Each row of a before or after table is a point. One or more steps were done to the points. Then noise was added and the rows were shuffled. The steps act on how far a point lies along the listed directions, d1 being the first. Write out the steps. A step turns or swaps two directions, mirrors them in a line or flattens them onto one, adds a multiple of one to another, or multiplies one. Angles are multiples of 10 degrees, from the lower direction toward the higher: turns from -170 to 170, lines from 10 to 170 but not 90. Use the fewest steps. Two steps may share a direction if one is a turn and the other turns, adds or multiplies; they go together, in the order done. Otherwise the lowest direction goes first.

Directions:
(1): [-0.25  0.34  0.24]
(2): [ 0.19  0.34 -0.28]
Before:
[[ 0.14  0.18 -0.44]
 [ 0.34  0.01 -0.39]
 [-0.39 -0.42  0.31]
 [-0.57 -0.05  0.45]
 [ 0.03  0.30 -0.04]
 [ 0.13 -0.20 -0.05]
 [-0.47  0.24  0.53]
 [-0.06  0.08  0.12]
 [-0.19  0.34  0.30]
 [-0.16 -0.26  0.21]
 [ 0.13  0.10 -0.34]
 [ 0.19 -0.12 -0.40]
 [-0.20  0.36  0.08]
 [ 0.25 -0.02 -0.31]]
After (14 x 3):
[[ 0.05  0.23  0.00]
 [ 0.24  0.05 -0.29]
 [-0.41  0.08  0.21]
 [-0.09 -0.40  0.06]
 [ 0.35 -0.63 -0.26]
 [-0.26  0.26  0.23]
 [ 0.07 -0.10 -0.02]
 [ 0.17 -0.52  0.07]
 [-0.28  0.34  0.08]
 [ 0.31 -0.45 -0.49]
 [-0.13 -0.17  0.19]
 [ 0.30 -0.01 -0.59]
 [-0.32  0.13  0.15]
 [-0.30  0.30  0.32]]
Steps: turn d1 and d2 by -140 degrees

Directions:
(1): [-0.20  0.21  0.05 -0.32  0.52 -0.12]
(2): [ 0.02 -0.12 -0.65 -0.09  0.03 -0.16]
Before:
[[-0.15  0.09 -0.18 -0.29  0.17 -0.12]
 [-0.04  0.25  0.16  0.01  0.30 -0.10]
 [ 0.08  0.04 -0.32 -0.04 -0.06 -0.13]
 [ 0.02 -0.13 -0.08  0.19  0.03  0.02]
 [-0.01  0.26 -0.05 -0.06  0.18  0.17]
 [-0.38  0.06  0.02 -0.12 -0.07 -0.04]
 [ 0.02  0.06  0.04  0.13  0.00  0.18]
 [ 0.05  0.14  0.07 -0.07  0.22  0.02]
 [-0.03  0.09 -0.04 -0.05  0.06  0.03]
 [-0.05 -0.02 -0.72 -0.31  0.27 -0.27]
 [ 0.13 -0.12  0.21  0.10 -0.08 -0.25]
 [ 0.01 -0.46 -1.44 -0.33  0.05 -0.24]
 [-0.10  0.28 -0.10 -0.37  0.54 -0.17]
 [-0.38  0.31  0.12 -0.52  1.02 -0.10]]
After, 14 rows:
[[-0.41  0.07  0.05 -0.12 -0.08 -0.06]
 [ 0.14 -0.12  0.17  0.10 -0.07 -0.26]
 [ 0.01 -0.15 -0.11  0.16  0.05  0.00]
 [ 0.09  0.04 -0.34 -0.04 -0.05 -0.14]
 [-0.11  0.28  0.08 -0.32  0.54 -0.09]
 [-0.02  0.10  0.00 -0.05  0.04  0.03]
 [ 0.00  0.07  0.00  0.14 -0.01  0.19]
 [-0.01 -0.47 -1.45 -0.36  0.08 -0.29]
 [-0.03  0.28 -0.01 -0.06  0.20  0.18]
 [-0.05  0.03 -0.61 -0.30  0.26 -0.25]
 [-0.16  0.10 -0.09 -0.26  0.17 -0.11]
 [ 0.07  0.15  0.12 -0.05  0.23  0.03]
 [-0.40  0.39  0.48 -0.47  1.02 -0.05]
 [-0.03  0.30  0.25  0.02  0.29 -0.05]]
Steps: add -0.3 times d1 to d2

Directions:
(1): [-0.20  0.19  0.32 -0.03 -0.06 -0.16 -0.76 -0.02  0.25  0.00  0.00]
(2): [-0.70 -0.11 -0.11 -0.27 -0.15  0.23  0.17  0.24  0.28 -0.13 -0.12]
(3): [-0.16  0.01  0.26  0.11  0.42  0.19  0.17 -0.65  0.22 -0.07 -0.18]
(4): [ 0.29 -0.51  0.07 -0.23 -0.43  0.02 -0.10 -0.23  0.09 -0.20 -0.40]
Before (8 x 11):
[[ 0.03 -0.32 -0.04 -0.29 -0.35  0.14 -0.05  0.30  0.09 -0.15 -0.08]
 [ 0.73  0.22  0.30  0.25  0.00 -0.56 -0.83 -0.08 -0.24  0.22  0.12]
 [ 0.66  0.07 -0.26  0.24  0.26  0.01  0.80 -0.05 -0.38  0.17  0.10]
 [-0.95 -0.11 -0.22 -0.14  0.11  0.38  0.80  0.36  0.18 -0.13 -0.09]
 [ 0.33  0.06  0.33  0.25  0.15 -0.14 -0.36 -0.49  0.38  0.09 -0.06]
 [-0.09  0.14 -0.24  0.07  0.34  0.17  0.20  0.06 -0.06 -0.06  0.31]
 [ 0.25  0.14  0.14  0.32  0.14 -0.17 -0.10  0.05 -0.23  0.11  0.05]
 [-0.18  0.32 -0.23  0.31  0.71  0.10  0.42 -0.56  0.00 -0.11  0.02]]
After, 8 rows:
[[ 0.01  0.21 -0.11  0.12  0.38  0.08  0.02 -0.03 -0.06 -0.05  0.32]
 [ 0.87  0.34  0.15  0.37  0.34 -0.30 -0.05 -0.24 -0.28  0.24  0.14]
 [ 0.00 -0.07  0.19  0.07  0.03  0.02 -0.12 -0.33  0.49 -0.01 -0.15]
 [ 0.14 -0.27 -0.10 -0.26 -0.30  0.08  0.01  0.33  0.02 -0.10 -0.02]
 [-0.05  0.34 -0.06  0.37  0.72  0.01  0.13 -0.72  0.01 -0.12 -0.04]
 [ 0.05  0.17  0.15  0.26  0.11 -0.12 -0.16  0.05 -0.11  0.09  0.01]
 [ 0.05  0.12  0.14  0.02 -0.13 -0.31 -0.49  0.17  0.00  0.08  0.04]
 [-0.32 -0.03 -0.07  0.12  0.28  0.18  0.61  0.08 -0.04 -0.02 -0.03]]
Steps: turn d1 and d2 by 50 degrees; multiply d1 by 0.4; turn d3 and d4 by 10 degrees
